Every row gives one point. To make a cloud, some directions were put in groups of two or more. Within a group, all points are equally far from the middle, so they leave a hole (a ring in 2 directions, a hollow ball in 3). The other directions are filled evenly. Then the cloud was stretched, turned, moved and blurred a little. Count the holes, and give their numbers of directions, smallest first.
In the rows, 128 means zero.

Cloud:
[[176 152]
 [159 175]
 [110 181]
 [184 127]
 [144 181]
 [176 154]
 [159  74]
 [149 179]
 [181 102]
 [ 75 125]
 [183 137]
 [157  72]
 [110  70]
 [159  74]]
Holes: 1 (2)

Cloud, 22 rows:
[[101 164 162]
 [115 137  50]
 [ 88 143  60]
 [ 93 197 131]
 [133  72 111]
 [137  84  83]
 [ 84 139 152]
 [118 151 169]
 [167 177 136]
 [ 88  89 115]
 [122 109  59]
 [ 94 181  61]
 [ 79 146 146]
 [ 97 185  65]
 [116 208  76]
 [137 191  64]
 [172 178  95]
 [177 157  89]
 [135  73 128]
 [145 114  62]
 [ 94  86 103]
 [109 164 163]]
Holes: 1 (3)

Cloud, 29 rows:
[[148  79 137 120]
 [118 111 158 157]
 [117 136  97 154]
 [123  85 106 145]
 [123  57 194 171]
 [190 107 227 131]
 [ 91 167  96 139]
 [134  99 115 145]
 [206 149  99 155]
 [ 65 109 203 130]
 [129 138 187 165]
 [118 113 142 228]
 [124  69  88 144]
 [ 74 161 144 185]
 [183 160 121 168]
 [119 196 159 137]
 [140  93 212 146]
 [150 184 147 182]
 [103 118 150  73]
 [ 40 127 206 117]
 [188 154 162  85]
 [ 93 122  95  63]
 [123 228 190 119]
 [116 154 135  39]
 [140 139 127  73]
 [ 78 122 149  79]
 [184 155 135 160]
 [148 121 145  70]
 [ 95 189 124 114]]
Holes: 0

Cloud, 56 rows:
[[140 125  95 133 157  52]
 [151 159 163 169 186  89]
 [ 49  95 140 137  74  90]
 [ 63 106 119 185  78 100]
 [ 62  83 109 163 130 184]
 [ 43  96 183 134 138 161]
 [153  46  77 140 119 149]
 [ 96 126 169 221 129 111]
 [ 73  82 148 203  96 129]
 [172 114 144 122 135 199]
 [ 64  89 151  95 142 188]
 [143  88 171 100 171  67]
 [ 98  62 131 159 114 192]
 [ 81  90 138 189  67 118]
 [199 104 104 140 161  84]
 [147 129 121 161 182  57]
 [137 128 170  61 128 118]
 [117 120  65 185 179 110]
 [113 133 147 200 117 179]
 [ 92 138 175  83 160 166]
 [ 72  92 148 107 203 161]
 [120 173 166 131 142 181]
 [154  97  86  95 108 180]
 [101  35 152 150 101  82]
 [ 80 101 112 181 206 151]
 [198 124 101 160 131  95]
 [135 101 140  57 188 125]
 [ 89  42 139 183 105 129]
 [ 84 181 123 114 147 150]
 [ 81  57 103 113  81  85]
 [101 110 192 142 155 192]
 [114 126 171 211 145  83]
 [ 98  33 106  98 173 138]
 [ 57 153 169 164  92 124]
 [ 69  85  75 146 187 136]
 [121 111  79 155 211 160]
 [138 155  69 182 147 125]
 [ 85  83 172 146  53 125]
 [174  62  74 142 126 142]
 [136 131 214 139 103 117]
 [ 52 148 146 152  81 119]
 [109  56 170 176 173 155]
 [ 86 174 100 183 137 105]
 [165 114 183 155 154  68]
 [103 112  64 137  81 109]
 [ 39 111 114 171 176 138]
 [155 110 193 187 135 156]
 [ 78 150 195 136  98 115]
 [106 135 112 123  68 171]
 [100 169 175 102 164 144]
 [ 70  87 159  61 132 134]
 [152  82 146  55 155 162]
 [ 87 150 143 110  69 140]
 [ 86  94 125  99 144  55]
 [109  69  80 105 122 185]
 [165 126 124 118 183 194]]
Holes: 1 (6)

Cloud (50 x 6):
[[155 200 207 149 148 130]
 [105 136 107 102 103  84]
 [145 121 217 143 138 144]
 [159  95 153 123 129 193]
 [155 132 223 120  91  97]
 [100  95 138 143 102 144]
 [140  95 221 100 121 122]
 [163 174 168  72 105 141]
 [122  79 128 164 178 105]
 [164 172 137 131 105 155]
 [155 185  91 183 138 116]
 [149 144 112 154 190 124]
 [120 102 150 188 111  55]
 [210 129 166 135 138  84]
 [156 196 118  92 130  22]
 [195 193 211 143  97  90]
 [167 105 129 149 155 130]
 [141 133  87 173 127 100]
 [ 82 144 179 134 132 122]
 [185 115 145  80 120 115]
 [182 186 143  91 120 118]
 [194 149 198  79 196  89]
 [158  53 144  99 120 152]
 [108 113 224  96 176 103]
 [112  99 140 136 165  81]
 [178 187 142  89  70 140]
 [ 96 133 124  73 135  83]
 [208 159 132 178  93  87]
 [119 150 172 119 145 168]
 [209 139 203 134 172 111]
 [142 189 121 110 151  78]
 [212 226 178 141 102  92]
 [195 151 109 101 164 101]
 [109  97 134 107 163 185]
 [110 144 186 150 170  60]
 [ 85  93 167  50 128 106]
 [213 221 170  87 138  98]
 [213 137 148 186 110 143]
 [145 118 171 102  78 168]
 [237 171 129  93 130  68]
 [111 138 172 191 142  78]
 [157 156 147  68 129  56]
 [180 209 166  50 121 133]
 [128 136 196  57 130 143]
 [114  85 157  95 182 110]
 [246 170 145 143 145 139]
 [119 173 114  94 168 122]
 [113  82 137 123 180 122]
 [115 163 145 113  90  62]
 [151 110 190  75 159  72]]
Holes: 0

Cloud (73 x 8):
[[ 53 122 149 153  80 160 166 119]
 [ 78 163 153 157 126  94 140 111]
 [ 80 176 128 157 122 148  43  91]
 [  7 113 172 111  96  86 128 116]
 [109 130 148 123 183 150  90  92]
 [171 119  90 119 119 158  79 117]
 [ 89  51  91 158 112 141  46 156]
 [152 173  80 116 101 134  99 155]
 [115  63 132 137  75 123 117 188]
 [134 154 137 144 101 185  99 146]
 [ 69  90 113 135 101 147 104 132]
 [173  96 106 169  88 158  74 127]
 [143 133 171 125  95 130  99 131]
 [110  98 182  97  61  98 135 172]
 [ 79 165 141 175 129 119 118  97]
 [167 108 161 148  82 143  76 102]
 [ 88 174 130 173 120 170 117 124]
 [ 61 167 154  99 146 115 118 142]
 [126  46 147 129 140 134  97 111]
 [157 103 174 203 124 140 142 181]
 [135 138 198  97 155 129  68 143]
 [126 152 141 151 120 164  78  75]
 [182 101 132 187  98 182 123 107]
 [158 143 103 116 117 193 125 127]
 [102  90 158 114 131 122 102 173]
 [158 174 112 141  77 207 114 139]
 [134  80 180 115 102 111  70 132]
 [ 56  68 132 169  81 140  68 105]
 [ 34  76 157 178  82 147 158 107]
 [177 164  97  91 123 147  43 133]
 [165 106 153 194 122 132  60 138]
 [119 150 155  88 118 174  99  67]
 [113 152 152 172  82 169  57 171]
 [163  60 133 139  64  98  80 165]
 [ 74 163 164 114  78 109 133 139]
 [ 74 106 130 133 133  76 111 196]
 [ 67 157 189 113 123  85 128 167]
 [128 139 166 117  68 131  80 119]
 [147 104  95  83 118 137  88  90]
 [ 93 195 179 123 112 133 112  84]
 [168 109 213 113 139 143  99 150]
 [104 143 152 163 106 123 112 192]
 [ 48 153  92 144  78 159  96 123]
 [115 124 156  98 110 124  85  86]
 [120 115 128 136  63 106  74 165]
 [132 109 107 175 164 200  65  96]
 [ 92 135 164 166 128 174 142 117]
 [182 154  96 145 136 195 153 155]
 [172 111 175 150 114 147 103 120]
 [ 96  91 156 194 123 128 153 120]
 [158 174 114 158 106 133 176 162]
 [214 127 149 146 137 139  79 163]
 [ 74 117 123 101 115 207  67  71]
 [135 156 129 162  94 123 112 206]
 [165 179 124 156  76 123 102 110]
 [108  94 112 161 105 145 100 207]
 [103 199 183 105 117 118  50 175]
 [102 147  79 129  93 101  75 143]
 [147  96 182 141 104 180  88  81]
 [136 145 160 106  96 179 151 108]
 [124  68 173 127 106 205 121 105]
 [127  95 129 134 126  97 105 148]
 [109 198 141 133 116 151  56 144]
 [ 86 135 100  93 114 101 145 133]
 [134  76 168 187 167 113  92 166]
 [141 156 129 151 123 177  67 155]
 [120 105 111 102  65 170 123 160]
 [ 60  76 164 168  83 137  78 152]
 [122 171 115 138  30 167 128 128]
 [142  75 126 118 166 172  94 208]
 [179  64  72 121 124 197 129 130]
 [ 84 113 138 113  59 179  68 145]
 [ 70 108 175  81 111 166  51 109]]
Holes: 0
